Every row gives one point. To make a cloud, some directions were put in groups of two or more. Within a group, all points are equally far from the middle, so they leave a hole (a ring in 2 directions, a hollow ball in 3). The other directions are filled evenly. Then the cloud was stretched, turned, moved and blurred a little. Count the holes, and give their numbers of directions, smallest first.
In the rows, zero is written as 128.

Cloud (14 x 2)
[[ 85  89]
 [166  82]
 [103  61]
 [175 113]
 [159 159]
 [122  55]
 [170  92]
 [124 163]
 [158  70]
 [169  89]
 [129 166]
 [ 84 108]
 [149  64]
 [151 164]]
Holes: 1 (2)

Cloud (21 x 3)
[[129 143 115]
 [ 56 154 164]
 [ 59 161 153]
 [165 110  84]
 [ 52 167 131]
 [ 63 148  85]
 [ 87 167  82]
 [108 115 138]
 [149 176 142]
 [126 106 155]
 [ 60 228 144]
 [ 96 137  80]
 [147 103 173]
 [154 151  92]
 [ 74 121 112]
 [ 49 218 132]
 [ 61 172 126]
 [ 99 113 103]
 [129 163 139]
 [141  97 148]
 [169 112  83]]
Holes: 0

Cloud (27 x 4)
[[ 77 140 186 151]
 [138 184 128 189]
 [ 80  72 114  98]
 [129 121 122 204]
 [ 84 185 115 110]
 [ 98 184 105 189]
 [147  65 136 129]
 [178  94  98 129]
 [158 134 169  93]
 [112 141  57  87]
 [ 93 185 103 104]
 [171 147  70 114]
 [ 36 128 128 159]
 [ 61  85  89 111]
 [186 149 158 118]
 [135 125  46 114]
 [ 96 120  69 181]
 [131 118 162 198]
 [101 143 115  70]
 [165 183  93 130]
 [153  98  75 151]
 [144 197 109 159]
 [108 130 195 171]
 [171  79 117 129]
 [ 65  91  76 108]
 [ 69  73 140 134]
 [112 105 179 182]]
Holes: 2 (2, 2)

Cloud (28 x 4)
[[133 143 158 173]
 [192 154 160  82]
 [128 157  93 162]
 [ 99 148  67 152]
 [216 135 118 124]
 [145 137  89  65]
 [160  97  56 102]
 [ 55  97  82  81]
 [127 155  86 162]
 [152 131  86  66]
 [144 149 188 104]
 [147 133  64 157]
 [111  82  77  66]
 [142 143 154 177]
 [184 131 145 175]
 [ 83  88  85  68]
 [108  70 139  77]
 [ 45  83 119 135]
 [101 119  75  65]
 [138 172 158 108]
 [170 108  60 108]
 [112 135 183 132]
 [119 175 126 115]
 [157  63 143 160]
 [220 136 127 115]
 [115 173 122 130]
 [ 48  86 100  93]
 [214 137 116 107]]
Holes: 2 (2, 2)

Cloud (50 x 6)
[[145 158 140 143 156 140]
 [126  86 209 110  75 132]
 [ 99 162 209  70  91  76]
 [ 56 194 154  63 142  96]
 [129 178 200 106 120  72]
 [136 113 165  75  83  88]
 [ 90 170  99 163 185 121]
 [ 57 181 126 165 114  67]
 [142  89 197  86  77 126]
 [120  81 220 130  93 139]
 [156 108 165  72  80 130]
 [150 149 119 167 120 143]
 [153 116 115 159 105  66]
 [171 129 111 152 115 123]
 [124 124  64 142 178 114]
 [123 160 168  74  70 164]
 [ 81 101  73 157 108 108]
 [ 46 188 101 168 154  95]
 [125 144 103 131 183 134]
 [ 91 126 129 139 183  53]
 [ 90 187 185  70 109  60]
 [120 156 227  90 152 126]
 [153  87  97 174 165 134]
 [101 101  52 185 145  74]
 [151  90 107 132 173 130]
 [ 68  89 107 151 118 103]
 [116 144 135  99  59 152]
 [105 103 194 105 175 101]
 [ 45 157 123 173 152  89]
 [111 157 179  85 108  49]
 [121  85 206 134  79 133]
 [ 43 175 129 103 134 145]
 [123  75 188 181 110 133]
 [106 127  97 178 155 165]
 [104 217 123  69 114  86]
 [110 108 126 130  63 114]
 [ 54 135 165  91 124  87]
 [ 73 199 112 132 164  53]
 [129 127  82 103 122  63]
 [164 133  96 134 103  87]
 [111 185  57 150 108  92]
 [160 125 137  80  90 102]
 [122 104 242  91 137 126]
 [ 77 213  94 152 102  97]
 [132 124 137 158  99 177]
 [110 154 208  80 119 185]
 [155 124  97 133 105  69]
 [ 85 198 163 118  71 137]
 [119 114 153 135 110 196]
 [ 98 117 102 118  71 116]]
Holes: 3 (2, 2, 2)
